Every row gives one point. A path goes straight from each point to the next, and from the last back to the first. The post is the endless flat space through its rows: a point in 2 columns, a line in 3, a plane in 4, and so on, so that a path can go around it. How many times does the path go around the post? Going back the other way cancels.

Post (1 x 2):
[[ -7 -10]]
Path, 28 rows:
[[-16  22]
 [-24 -10]
 [-25 -32]
 [ 17 -41]
 [ 24   4]
 [  4  48]
 [-54  13]
 [-32 -51]
 [  7 -41]
 [ 21  -7]
 [  3  36]
 [ 11   6]
 [ 14 -29]
 [ 15  -9]
 [  3   7]
 [-38  29]
 [-15  35]
 [ -1  26]
 [-22  -6]
 [-33 -58]
 [  3 -66]
 [ 40   7]
 [ -5  12]
 [-28  23]
 [-35 -17]
 [ -9   6]
 [ 14  24]
 [  7   7]]
Times around: 3

Post (2 x 3):
[[ -6  31  -5]
 [-12 -22  -4]]
Path:
[[ -5  15  19]
 [ 26  16  15]
 [  1 -15 -20]
 [-19 -10 -19]
 [-42  50  15]
 [-17  -5  21]
 [-25 -42  35]
 [ -7  -8  13]
 [  9 -15  12]
 [ -6  64   8]
 [-20  13   3]
 [-25 -22   9]
 [ -3  41  12]
 [  8 -24 -14]
 [ -8 -64 -34]
 [-29  34 -13]
 [-44 -20  15]
 [-10 -16  14]
 [ -9  56  20]
 [  5 -70  28]
 [ 36  46 -18]
 [ -8  -4 -31]
 [-43  20 -18]
 [-24   5  32]
 [-45   8  -4]
 [-30  18 -38]
 [-32  36  12]]
Times around: 3

Post:
[[ 27 -18 -26 -21  -1  17]
 [  8  24  -9   8  32  29]
 [-25  32 -14 -49  -3  18]
 [-25  37  -6 -21 -36  -7]
 [  4 -18 -15   4  -5 -15]]
Path:
[[-11  24 -39 -15  13   3]
 [  7 -14 -19  22   2   5]
 [-27  35  -1 -38 -22  29]
 [  7  50  22  -9  -2   7]
 [ 18   2 -36 -43 -12 -18]
 [-20  18 -32 -25  -2  16]
 [-48   8   0   2   1 -25]
 [ 15  23  -3 -14  18  44]
 [-10  42   9 -25 -39 -34]
 [-18  51 -23  15 -45 -40]
 [-17  12 -12  23 -12 -12]
 [ 20 -11   6  17  34  38]
 [-23  55  13 -55 -38  31]
 [  2  14 -17 -40   4  70]
 [-28  16 -32  12  20   8]
 [ -1  31 -23 -34  23  22]
 [ 28  -7  -8 -21  47  25]
 [-29 -27   7  -4  -6 -25]
 [-24 -33 -41 -33  -3   9]
 [ 37 -15 -42 -22  16  19]
 [-22  37 -13 -53 -27 -27]
 [-18  33   1 -61  52  52]
 [ 21 -14 -12 -15 -13  49]
 [-14  17 -24 -18  62  37]
 [  9   5 -17   6 -10 -19]]
Times around: 0

Post (8 x 9):
[[ 15   0 -34 -24 -37  -9  -8  14   5]
 [-14  18 -25 -22  12 -19   6  12  -1]
 [ -1 -15 -55  -9  21 -19  27   4 -12]
 [-15 -14  28   0  -6   3  24  -1 -20]
 [ -3 -15  21  -2   8 -13  19 -16  15]
 [  1  18 -66 -14 -16  -8  -7 -17  -7]
 [ -5   2  35 -10  20 -27  20 -19 -41]
 [ 45  56  26  15 -39 -14   9  15   6]]
Path (30 x 9):
[[ 15 -15 -15 -35 -43   9  18  20 -50]
 [ 13  11 -17 -35 -49 -19 -14  10  29]
 [  4   6 -26 -22  -7 -42  -5 -23 -33]
 [-54   7 -19 -13  34 -21  -2  34 -32]
 [  7 -16  39  -6 -12  21  11  60   0]
 [ 59 -40  55   1 -14   7  43   9 -12]
 [ 13  -8   6 -30 -23 -14   3 -24 -55]
 [ 12  22 -84 -46  18 -57  32  25 -83]
 [-22 -27 -46  -4 -37   8   5 -12 -18]
 [-22   9 -12  12  25 -20  11   7   8]
 [  7   6  -5 -14   2 -10  -8   8 -11]
 [-38   9  -8 -31 -19  24  -9  -9 -70]
 [ 25  16  -1 -30 -26 -11  12   7  69]
 [ -1 -12 -71   4   1 -12  56   0  19]
 [ 10  10 -21  12 -51 -23   4   2 -24]
 [-34  31  23 -42 -15 -16 -50 -17  15]
 [  0  -8 -56 -31  -1  -3 -25 -42 -36]
 [ 11  65 -28 -17  -7  -1   3 -21  22]
 [ -1  12  -7 -10 -13  -9  29  12  23]
 [ 16  -4  -6 -35 -17 -46  20  14 -80]
 [-20  30  -9   7  -8 -13   8  29 -19]
 [ 33 -32  -5  34   4 -23  29  24 -22]
 [  7  21  -8  17  39 -11 -18  -8  91]
 [  7  -8 -43 -28  17 -17   3  -7  12]
 [ 30 -18   6 -19   0 -27   5 -38  14]
 [ 26  -3 -11  11 -29  -1  48 -12  30]
 [-11  25 -34 -26   1 -33  -6  -4 -18]
 [-36   6  26  11  -1   2  -8 -31 -51]
 [  9  26   8   5  -6  -2 -43 -42 -19]
 [-28 -19  34 -45  -9  16 -45 -53 -33]]
Times around: 5

Post (11 x 12):
[[ 51  -5   6  10  24 -20  -7 -37  14  27  30 -33]
 [ 44  13 -25 -19  35  -8  -6 -63  37  27   3 -42]
 [-14  31  21  -2  10   5  -6  13   1  -8  15   4]
 [-37 -19  32  -3 -15  13  13  -6   2  -5  -1  25]
 [ 37  28   5  29  21   0  -3  18  10  14  19  54]
 [-17 -11 -14  22 -33 -11  15   1 -15 -29  -6  23]
 [ 47   4   3  22  24   8 -14 -27   1  -9  -8 -17]
 [  9   4  -8   4 -21 -17 -22  -4 -16   2 -16   9]
 [-56 -16   7  -8  -8  19 -31  21   8 -16  20   4]
 [ 21 -15 -19  -9 -26  -3   3  19  -6 -19   1   1]
 [-24  19  -2   3  -6  32  13  -7   5  30   7   0]]
Path, 27 rows:
[[-53  22 -27 -24 -11   6  21 -10  -3   3  10 -14]
 [  9   7 -37  -1 -10  37 -59  33 -39 -36  10 -25]
 [-59   4  10  41 -23   6 -22 -21 -21 -18  37 -12]
 [ 21  -5  17  34  33   6 -37   5 -15 -23  29  27]
 [-34 -60  25   0 -13 -35 -24 -44  -9  20   4 -22]
 [-45  13  38  41 -28  11  12  26 -35   4 -22  26]
 [ 72  19  46  48  14   0  14  29  -5 -40 -10  45]
 [ 42 -10  11  -4   9 -27  24  -9  27 -42   8  42]
 [ 48  11 -63 -21 -39 -26  12 -30  -5  32  -6 -15]
 [-28  -1  88  24  40   0  -9  33 -25 -26  58  39]
 [ 21  18  40  22  44  10  32  33   7   7   8  38]
 [ -9  22 -47  14  -1 -20 -34  38  16 -22  29  -5]
 [ 21  50   3 -19  22 -45  11 -27  44  22  10  47]
 [-12 -15  -5  16 -21 -10 -30 -60 -11  41   0 -20]
 [-47 -10 -28 -23   5  24  -8 -13   7 -73   3 -22]
 [ 33 -28  67  10  62   2 -32  37 -10 -60  36 -10]
 [ 18  10 -56  19  26  -8 -24  10  10 -36   2 -28]
 [ 63  27 -34   3  13 -30   4 -26  36  11 -19  14]
 [ 69  14  -9 -30   4  -3   9 -23  60  26   2  19]
 [ -3 -26  -4   0 -25  21 -19 -12   0 -11 -10  43]
 [ 31  35 -17   4  49   1 -28  -7   7  -4  26  36]
 [ -4  36   3  62  17  14  13  19 -47   7   5   4]
 [ 13 -71  15  23 -23 -33  16   0   8  43  23  42]
 [-26  20  -7   0   9  27 -48   0  13 -22  -6 -35]
 [ 48   1 -39  -8 -31  -1 -11  -5   0   9  -6  -1]
 [ 19  24 -14  23   3  44  10  -3 -13  26  26   2]
 [-62  -8  11  15   4  38 -22   0 -37 -12  -2 -17]]
Times around: 4

Post:
[[-33  23  -6 -22  38  16 -38 -16  11  -4  23  14  -8 -25  48 -11  19  14]
 [ 29  74  11   9  -5  13 -10 -28 -39 -37  14 -22  10   3  -8 -20   2  12]
 [ -7  26 -33  16 -20 -47   4 -37  30  26   2   3  11 -12  27   2 -20  -7]
 [ 14  51   9 -19   5  22  72  -1  16   6 -32 -72 -20 -14 -19 -31 -14  50]
 [ 17   6  14  22  51   6  34  40   3  -7  -4   4 -43 -31  10 -19 -30   3]
 [ -8   6   4   4   7 -11 -12 -45 -29 -20  -4  -8  16  25  20  14   3  15]
 [-19   5 -25  -9  17 -18 -14   2  -1 -16  17  29  13 -25  -5 -11 -35  17]
 [  4  28 -13 -14 -28  -1   2  12  30  11  -7  39 -15  46 -24   0  -6  20]
 [ 25 -21 -14   0  26  39 -14  12  -7 -13  38 -38  -1  -5  23 -56  11 -15]
 [ 15  22  -3  12   8  23  -2  17  22   7  -1   2   0  -5 -12  -7 -25  49]
 [-13  29  -2  18 -26 -36   1 -42  10 -14  16   5  36   4  29 -18  15   2]
 [  5   3   4 -11  15  43  -2  47 -34 -35  -3  -9  -9  -3  43  20  36   5]
 [-10  15   6  -2   8 -13 -39  37  27 -37  17  10   1  34  -1  25  10 -32]
 [  3  11  30  12  -6 -48   6 -26  29  22  16  -4 -13 -18 -16  14  -5  20]
 [ 11  36  35  25  26   6  -8  32 -16  -7   3   1  -3  -3 -19 -27  -1 -24]
 [  7   1   2  26 -10  22  21 -31  28  11  21  -1   1  -8  12  -1  -1 -25]
 [  7  31   5 -54  16 -12 -19  21 -18 -23  -6  15  37   3  23   2 -23  35]]
Path, 30 rows:
[[-16   0  -2  46  -2  30 -18 -60  41  29  25 -36 -32  -9  16 -22   3 -19]
 [-12  -4 -27 -26 -14 -11   7 -77 -28  26 -14 -43 -34 -25   4  -8  -9  38]
 [ 21  26  15   0  25  13  -7 -10 -14   1  29   1 -28 -17  20 -30  -7   0]
 [ -8  36 -34   6  27  30 -29  33  40  36  48  -6 -62 -26  16 -26  35  33]
 [-21   5 -12  33  15  15  31  11  -3 -30  -7   7   5  -4  67   1  40  -3]
 [ 17 -23 -29 -11 -15 -24  -8 -19  29  12  -6 -14  -3  18  32  62  -8  -2]
 [ 48  13  52 -41 -29  17  -9 -65 -33  19   8 -56 -22   7  -7 -48  57  53]
 [ 32   6   3 -46 -31 -20 -24  53  -3 -66  -6  53   1  35  34  71 -41  15]
 [ 14   3 -29  20 -20  -4   7 -23  -1 -39 -32 -22   3  50  -8   4 -21  47]
 [ 38 -10  30 -20  25  31 -17 -26 -14  13  12 -21  25   9  -3  -6   2  44]
 [-30  69  -2  45  11  20  51 -18  10 -40  24  -5 -32 -15  -7 -33  32 -10]
 [-60   7   9  18  -2  -8 -14 -42  14  -7   6   9  12  11  -9  65  -9  23]
 [-33 -15 -42  52  19   3  -2 -21   0 -10  -9 -37 -77  16  28 -21   8  41]
 [ 33  61  12 -52 -12  12  12  26   6  -5   4 -14   3  -1   2 -24 -25  34]
 [-11  -5   4  28 -26 -14  46 -44  -2   0  11 -20  -1  16 -24  10   4  12]
 [ 24 -10   6  29  39 -24 -14 -11  -6 -27  40  21  46 -26  -2  12 -25  20]
 [ 23  -6  46 -26  90  21  14 -16 -47 -39   8 -28   5  16 -29 -79   9  36]
 [  9  51 -10  11  -9 -15   4 -30 -14 -14  21 -11  22   1   3  21   4  15]
 [-24  -1 -63  -7   4  31 -34  18   0  28 -11   3  21 -14  68  37 -37  53]
 [-31  16  21 -17 -15 -20 -30   8 -18 -24   8  44  -3  22  -6  15  14 -33]
 [ 32   7  22  -5  11   6 -15 -12 -32 -11 -22  12  -3 -33  43  36 -22  -6]
 [ 19  59   3 -29  32 -34  -8 -28 -23 -22 -19   1  50   4  15 -35 -10  26]
 [ 36  40  22  15  56   1  16   6 -10 -17  32 -33   4  -6 -17 -38  -6 -29]
 [-42  51  -5 -23  -4  17  23  18  53  11   9   6   5  15  16 -13   8 -26]
 [ 29  10  -3   9  23  46 -31  68  42   0  24  41 -25   5   3  35 -64 -37]
 [ -8  -6 -12 -11 -23   5  -7 -59  -5  -6   4 -11   5 -32 -15  14 -27  43]
 [ -7  17 -47   5 -29 -21 -28 -32  14  32 -16 -30 -21 -12  42  28  34  43]
 [ -2   3 -46  20  29  11  14 -39   1  59 -18  10  -6  -9  49 -27 -14  -8]
 [-10  66 -18 -39  55   6 -12   3  49   3  39 -64  -8  17 -41 -82 -25  19]
 [-13  17  57  10  13 -10 -29   6 -18 -12  50  17  -4   7  34 -33  57 -18]]
Times around: 2

Post (17 x 18):
[[-55 -18 -15   9  12  29 -19  15 -30   4  23  17  38  20 -12 -14  43 -19]
 [  3  15  38 -17 -21 -21 -34   5   2 -10  17  10 -64  17  12  38 -37  12]
 [-66 -33 -40  -6 -14   2 -43 -24  -2 -21  10  -3  27 -15 -17 -21  14 -17]
 [  2  25 -33  28  24  31   0 -19 -28   4  -2   4 -33  20  27 -12 -13  25]
 [-17  46  13 -17 -25  -5  14 -26  -9  22  -4  40 -25  -9   9  25 -12  21]
 [ 10  -3   2 -10   5  -6 -20 -17  28 -17 -26 -21  15  12 -20 -25  18 -22]
 [  0  26 -20  23   3  44 -15  12 -48  -6  21  17  20 -13  -1   3  -5 -13]
 [-23 -30 -28   5   6 -19 -22  21  -8  17 -26 -17  33 -10  -4 -19  13   9]
 [ -6  -8 -35 -13 -25  19 -11  18  47 -45 -33 -33  -3  13   3 -32  10 -18]
 [  6 -43   0 -21 -15  14   1  -3  10 -33  -5 -24  20   3   1 -36   2  22]
 [  3  -3  11  34  12  31  17  -5   4  21  34  -5 -10 -15  19   1   4   2]
 [ 15  -4  -6 -39 -20 -20   3  -1  14 -37  11  16 -42  23  12   9 -21 -27]
 [ 20 -13  -6  50  -9  19   4 -17 -11 -17   7  35  -3  29  10   7   2  17]
 [-26 -27 -34   0  21  30 -15  -2   6   7 -11   7  31 -10 -46 -41   3   5]
 [-20  41  19  -3 -17 -34  14 -18   8  -1  20   1 -24  18   4  70 -49  27]
 [-14 -27 -26  17  25  58 -18 -10  -4  38 -19  -4  55   0   8  -2  24 -22]
 [-34 -13  -8  12  33  22 -25   1  16 -18 -10  24  48 -14  15 -33  14   0]]
Path:
[[  9 -18 -24  46  17  35 -65   5 -23 -34 -25 -82  34  -4  51   6  -2  15]
 [-76 -41 -35 -23  -8 -12 -26 -11  10   5 -11  48 -45  -5  32   7 -25   1]
 [-41 -12 -21  42  29   3 -41  56 -36  -6   7 -14  41  35 -41  25  32 -20]
 [ 36  -9 -42 -16  -1  36 -41  -8  10 -21 -16   1  -2  -9  19   5 -15 -60]
 [ -6 -43 -34  12 -17  33  -5  14  13  -6  27 -37   1  57   6  13 -14  -9]
 [ 19  12 -12 -25  23 -13  -4   3  17 -10 -44  -5 -45  21  14 -17 -58  36]
 [-39  40 -11  21  53 -48 -29  29  -4  20 -35   1  55  25  -7 -13 -18  34]
 [  5  -9  -9   4   8  28 -24 -35  59 -28 -22 -25  18  37  53 -19  22  17]
 [-12  11  25 -22   5  34   3  12 -33  32  27 -48  17 -26  -3  44 -12  10]
 [ 23 -34  43 -28  -2  -7   8  13  -6  51 -42 -55  -6 -19 -18 -35  17  11]
 [ -5   9  28 -35 -20   5 -35   6  -8  -1   8  52 -68  -8  51 -23   2 -25]
 [ 27 -29 -32  38  23  24 -40  -2   7   8 -28 -21  64 -11  -7 -39  29  -1]
 [-29  -1  51 -24  -2 -32 -12 -66  33  -3  63  36 -37 -41 -10  28 -14 -13]
 [-17   7 -23   4  25 -18 -36 -25 -38 -37 -18  27 -26  24  63  -2  28 -58]
 [  4 -56   4  47  39   7  -2 -20 -25  26 -33  46  35 -20 -19 -47   7  37]
 [-18 -47  -6   2  40  13   8  -5  48  -4   4  -1  12   7 -11 -41  29 -13]
 [-18 -10   9  -8  21  25   9 -22 -38  14  63  45  -4 -22  23 -13  -3  36]
 [ -6  60  -8  10   6  10  37 -23  31  79 -13 -33  -8 -39   8  -8   3  15]
 [  9  16 -54  26  -8  31 -66   0 -45 -25 -18 -10  29 -13   2  -8  26  -7]
 [ -9 -21 -31 -41  20  10  12  -1 -21 -13  -6   6 -65   7  19   3 -60  61]
 [-36   3  -9  34  29  -5  -9  24  -6 -30  27 -38  10  51  16  10   7 -29]
 [-21  22  31  25  49  37 -20  10  61  15  -7 -59   8  16  23 -23 -19  30]
 [  8  -8  32  -7  11   9 -19  -7  27  26 -28  26  17  -5 -13 -16  26  19]]
Times around: 2

Post:
[[ -3  29 -38   6 -24 -14   2 -16 -12   8   4 -54 -18  14  -5  14  32 -32]
 [-26 -36 -13 -24  69  -8  -4  18  -7   8  11 -55  12   8 -32  28  -5 -30]
 [ 11  37  30  38  -3  23 -11  -6 -17 -10 -31  11 -18  -4 -12 -70  24  -4]
 [ 24  -7  10  11   3  18   8  19 -17  41   9  29   7   7  27  -6  -4  -2]
 [  6 -17  -1  30  26 -51  32  -2  21  -5   9  81   2  26  -2  37 -22  50]
 [-33 -26 -23  24   1 -29   6 -26  20 -24  24  34  -6  -6  -4  19   2   0]
 [ 14  -6   9  14  -2  -7 -17  11  11  26 -14   2 -38   6 -15  16 -16 -23]
 [ 24   3  -9   1  29 -22  -5  62  24 -14  -9 -13  10  -6  -6  10  30  -9]
 [-21  10  29  22 -27 -16 -10  25   4 -15 -14  14  12  27  14  11   9   8]
 [-14 -37  -6 -19   9   1 -18 -41 -28   5 -24  16  12  13  -3   7  -5  -2]
 [  4  17 -42  12 -10  12  13 -18  38 -25 -38  15   1   0  -9 -10 -46   3]
 [ 22 -20 -17  -4  11  36  14  -7 -27  -9  -6 -49 -13 -11 -19   3  29  -8]
 [ 33   2  15 -19  24  71 -17  -9  23   5 -10 -27  38 -36 -25 -18   5 -19]
 [ 26  -9 -30 -25 -28  64  24 -13   4  31  12  41 -49  -1 -57 -13  24  43]
 [ 10  -1 -10   1   4  -7  39 -11  -5 -24 -12  29   8 -10 -36  12 -17  -7]
 [-53  15  13   6   0  -5 -12 -41  29 -32 -41  19 -12   3  27   1   4 -20]
 [ 10 -19  18 -24  -7  -8   2 -24  20   0  40 -16 -11 -12  19 -26  -6 -47]]
Path, 29 rows:
[[-25  -3  24  10  40  32   4 -51   9  20 -19   7  22 -14  10 -19  40   2]
 [-12 -17 -24   6  24 -51  -4  28  -4  15 -28  38   0  35 -29  12  -7  52]
 [-63  27  30  13 -22 -59   8 -41  -8 -12   9  61 -20  31  17   4   3  31]
 [-37  -7  35  -2   0 -38   2  16  54 -29  11 -24   5  -6  22   7  18 -16]
 [-42 -28  13  43  32   5  -7   1  -1  -6   9 -47  43  -1  -9 -16  15 -52]
 [ 42  -8  -3 -39  18  11  -1  28  32 -12 -79 -32  14   9 -17  20   7 -35]
 [-56 -41 -21   0  69  34  27 -44 -31   9   9  23  17 -26  36 -19  22 -18]
 [ 28 -20 -14   7  31 -10 -21  16  -7  21  -2 -11  29 -36 -39   6   5  -5]
 [-32  23  17 -23  36  -9  14 -32   2 -10   4 -10 -47   7 -20   8 -35 -32]
 [ 15 -50 -23   6  25 -10   4  10 -26 -12  -5  61 -20 -23  35 -12  12 -26]
 [-14  53  -9  27 -22  39  18 -11  39 -49 -22 -44   8  15 -13  17  33 -13]
 [  7 -43   0   3  64 -46  36 -26   9 -23 -16  31   0   3  -6 -24  11  -3]
 [ -5 -55 -20 -28  47  51  34 -13  20  -9  16   8  35 -28 -27 -31 -35  19]
 [-21  13 -29 -42   1 -24   2  22  -5   3  -3 -17 -19  22 -50  49 -11  21]
 [ 52  10  25  26 -34   1   5  -2 -24 -13 -10  26 -47 -12  13 -23  23 -18]
 [ 41 -47  14   2 -10  23 -41 -34 -25 -18  -5 -25 -50  -8 -24 -19  19  -7]
 [-63 -16 -14  11  45 -20 -16 -48 -13 -13  82 -20  67 -17  -3   6  18 -16]
 [ -9  18  16  22  21  36   2 -20  13 -43  -8 -66 -12 -32  -3 -23  20 -12]
 [ 23  34 -12  15 -43 -19   4 -23  10 -38 -28 -43 -30  -3 -31  22 -19 -49]
 [ 44  21 -55 -18  -7  72   9 -10  -8  27 -34   4 -26  23 -23  13  29   3]
 [ -8 -23  -9   2  40   1   7   4  76  17  16  60  41  30 -77   9 -13  64]
 [ 17 -36 -43 -47 -23  30  33 -18   6   1 -17  16 -19 -23 -36 -34  36  20]
 [ -8 -24   2 -10 -23  -9  -6 -22   2  22   7  37  -5  -3  14  -6   5  34]
 [-10 -10 -11  28  19 -36  -1   5   7   6  40  -2 -49  -9 -10  26  -9 -13]
 [-27 -31 -65 -39  21  24  -3  -9  -2  -9  38 -30  23  -7   5   6  20 -35]
 [  9  37  26  29  -5   1  41 -25  52 -79  13  15  20 -11 -11  58  -2 -26]
 [-24  -1 -14  35   8 -27  17 -48 -12  -2  77  33 -19  18  54 -23  -5  20]
 [-22 -18  -1 -24  24  10  14 -49 -51  -9  -4  45 -16 -11   9   6  64 -38]
 [  5 -19  19  -2  11  73 -14  11   4  -2 -44   8  13  32 -25   9  17  43]]
Times around: 3
